Each row of a before or after table is a point. One or more steps were done to the points. Then noise was added and the rows were shuffled. The steps act on columns, c1 being the first. What was done? A step turns or swaps two columns, mirrors them in a line or flattens them onto one, adds a multiple of one to another, or multiplies or shifts one. Angles are multiples of 10 degrees, from the lower column toward the higher: turns from -170 to 170, lines from 10 to 170 but not 90. Use the fewest steps. Two steps may share a column if one is a turn and the other turns, adds or multiplies; they go together, in the order done. Otherwise the lowest column goes first.
(in the rows, 128 means zero)

Before, 13 rows:
194,122
104,131
212,96
142,127
198,81
163,62
74,114
102,97
69,78
63,108
162,101
135,69
118,82
After, 13 rows:
86,182
43,158
143,151
191,147
97,131
83,147
47,126
174,170
177,128
53,165
143,113
122,176
117,120
Steps: shift c1 by -20; shift c2 by 50

Before (9 x 6):
207,122,136,167,207,179
112,178,61,139,138,76
135,157,110,149,155,194
145,149,153,179,130,139
172,43,87,174,121,195
105,164,148,136,88,84
70,109,143,118,150,138
124,48,134,57,145,179
123,110,119,62,83,218
After, 9 rows:
214,90,114,187,206,223
185,134,176,159,110,169
111,99,138,111,134,167
165,73,97,65,188,210
163,158,87,77,167,247
175,119,124,154,91,225
146,181,148,125,117,114
152,145,73,173,79,106
248,57,155,158,96,210
Steps: shift c1 by 40; mirror c2 and c5 in the line at 150 degrees; turn c3 and c4 by -30 degrees; shift c6 by 30

Before (12 x 11):
61,101,127,72,136,76,113,127,135,156,167
141,78,179,187,131,176,187,20,126,134,158
103,122,156,137,90,64,142,162,106,172,121
111,227,145,175,127,144,172,67,179,168,137
119,67,138,83,83,50,166,146,86,85,56
53,158,133,89,198,70,64,144,121,188,121
111,70,89,111,139,157,124,163,115,141,111
117,126,143,101,178,172,215,211,117,182,133
70,83,125,154,137,67,186,155,139,144,116
52,130,199,137,127,103,86,145,123,97,147
209,197,153,144,172,100,210,181,70,103,196
56,124,102,119,115,200,169,150,46,130,89
After (12 x 11):
216,125,98,201,119,199,164,152,175,125,129
144,231,142,62,126,148,175,74,133,170,109
154,128,156,143,92,66,140,159,153,172,118
173,64,143,184,87,45,162,142,119,91,183
142,124,148,158,175,179,225,211,116,185,114
192,155,140,155,192,62,62,147,103,187,95
185,139,195,121,121,103,92,145,143,99,71
191,87,122,108,136,67,193,157,141,144,109
104,74,179,91,122,175,192,21,175,136,105
21,199,153,162,172,104,211,182,181,106,108
147,66,87,149,134,162,123,162,134,143,131
165,104,133,162,135,82,113,123,79,160,58
Steps: turn c1 and c11 by 150 degrees; turn c4 and c9 by 130 degrees

Before:
106,104,108,92,115,117,249,197,141,54,157,92,187,99,145,139,84,149
147,163,171,78,122,157,135,146,160,100,85,88,76,164,171,121,202,96
114,75,151,130,94,122,167,149,181,111,129,143,140,93,139,129,201,110
140,79,172,97,52,55,42,112,85,101,54,124,144,114,140,172,180,121
123,101,105,159,169,123,182,70,154,191,147,125,157,128,102,94,127,112
115,153,182,162,115,145,93,131,154,153,73,212,139,85,178,151,84,120
155,136,105,34,125,48,149,154,208,141,90,83,51,145,121,192,125,161
167,30,104,170,159,159,166,151,114,129,211,135,164,92,81,155,102,129
138,61,153,186,137,88,145,180,137,65,150,131,172,155,149,203,140,109
130,147,130,90,111,177,171,176,79,160,113,168,203,158,135,158,118,111
After:
173,78,172,98,53,56,41,110,123,101,55,126,145,107,140,171,177,121
53,136,105,33,125,47,140,155,88,143,88,71,60,155,122,192,112,160
110,103,107,92,116,118,228,197,147,53,156,104,194,83,145,139,45,150
102,161,170,78,122,158,68,147,106,100,85,80,85,187,171,121,85,96
119,60,153,184,136,89,125,180,119,64,148,138,170,171,149,204,107,109
74,77,149,131,94,124,85,147,132,111,129,143,137,75,139,129,58,110
101,151,183,160,116,145,150,129,136,155,75,212,126,60,177,153,180,121
178,146,131,90,111,177,158,176,134,160,115,181,193,177,136,158,96,112
149,29,104,170,158,158,170,150,92,129,210,140,163,70,80,154,107,129
102,102,104,160,168,122,155,70,129,191,147,130,156,128,104,92,81,112
Steps: mirror c1 and c9 in the line at 140 degrees; mirror c7 and c17 in the line at 150 degrees; turn c12 and c13 by -10 degrees; multiply c14 by 1.6

Before, 14 rows:
63,154,144,181,107,155,98,152,84,139,86,76,76,140,84,164,125,139,154,87,77,108,122,106,130,150,126,123,168,119,149,118
170,127,83,108,109,154,127,125,125,160,128,118,140,177,105,121,156,132,125,126,150,130,177,136,147,134,104,176,112,163,169,108
136,86,138,90,119,123,104,158,123,72,170,144,151,121,147,112,162,217,87,143,103,123,151,171,184,128,94,170,82,172,188,107
61,106,161,131,151,134,103,186,127,136,100,81,78,120,63,202,129,94,184,153,142,102,110,152,111,134,133,110,175,117,141,147
83,150,142,152,149,82,103,188,112,135,97,54,103,151,91,191,120,97,104,98,130,84,93,133,107,174,102,114,177,134,105,135
120,108,46,152,146,134,146,132,106,149,109,139,124,123,98,141,121,176,122,99,151,182,180,148,119,161,73,125,100,130,155,132
151,87,72,105,136,159,146,141,107,144,160,154,161,153,137,108,137,172,103,88,118,132,132,141,146,92,102,175,102,108,157,179
72,155,140,152,171,129,94,129,110,172,114,105,104,148,102,199,95,145,153,149,111,92,117,111,100,204,141,145,159,133,134,155
49,149,156,134,161,111,108,147,87,155,81,105,75,133,88,198,98,136,118,120,160,69,122,108,155,126,157,105,172,115,116,93
93,85,120,83,121,100,158,88,92,108,162,122,157,131,149,133,195,161,105,136,105,113,123,151,158,126,92,144,145,153,215,114
110,68,110,97,86,142,142,126,101,106,166,143,159,159,186,164,176,195,110,110,126,84,178,157,143,94,62,157,60,194,189,139
191,66,94,97,122,150,136,122,114,140,168,165,134,124,174,129,131,150,97,121,77,124,177,138,138,117,67,115,102,155,180,107
119,116,97,140,127,88,75,174,84,92,139,117,148,111,144,121,190,143,151,169,160,52,124,170,54,112,177,97,157,141,151,129
116,111,90,78,133,160,117,136,93,155,151,186,142,121,156,106,164,159,109,90,110,123,173,196,130,123,46,191,113,161,168,106
After:
153,87,71,105,136,104,142,141,107,105,161,156,160,154,139,109,138,171,105,89,118,143,134,134,119,92,100,175,102,108,156,178
48,150,157,135,161,154,107,144,87,98,80,104,75,131,87,197,73,137,118,120,160,172,122,119,147,126,155,104,171,115,117,91
119,118,96,139,127,156,76,171,84,168,140,118,149,108,144,121,143,143,149,169,161,110,123,145,249,110,176,96,157,143,149,130
171,125,80,107,107,116,126,126,125,82,129,119,141,175,104,120,155,132,127,127,148,149,177,129,126,134,104,178,112,163,169,107
109,69,111,96,86,108,142,129,102,145,163,144,159,158,185,164,148,195,111,110,123,171,177,141,174,92,63,155,59,194,189,140
117,112,92,80,133,105,117,135,94,98,150,186,144,121,154,108,158,159,108,91,108,141,173,157,148,121,45,192,113,160,169,108
59,105,162,131,150,126,103,186,129,117,100,79,77,118,62,203,116,94,186,153,142,125,109,138,158,132,133,109,177,119,142,149
118,107,46,152,145,133,145,132,106,99,109,135,126,123,97,142,147,176,120,100,152,95,179,139,89,163,71,124,100,131,155,131
83,152,145,152,150,175,102,185,112,137,95,54,106,149,90,190,99,98,105,100,129,126,93,130,166,171,103,114,177,132,108,134
135,84,137,90,121,113,102,157,121,190,173,143,151,121,146,113,156,215,88,143,102,188,152,145,119,127,92,169,80,171,189,107
91,86,120,82,122,144,157,86,94,164,163,122,156,133,148,132,179,158,104,135,104,177,122,139,155,126,92,145,145,152,216,115
65,155,144,182,108,102,98,153,83,120,87,78,76,140,83,162,117,139,152,89,76,139,121,118,140,151,125,124,170,119,151,117
193,67,96,98,123,106,137,123,111,124,167,163,132,126,175,127,127,151,97,123,77,140,177,131,127,119,67,116,104,155,181,107
72,154,141,153,169,141,94,128,110,91,117,105,106,148,100,198,81,148,152,150,113,111,117,119,155,204,141,146,159,132,135,154
Steps: add 0.3 times c21 to c10; turn c6 and c10 by -160 degrees; turn c17 and c22 by -30 degrees; turn c22 and c25 by -120 degrees; multiply c24 by 0.4
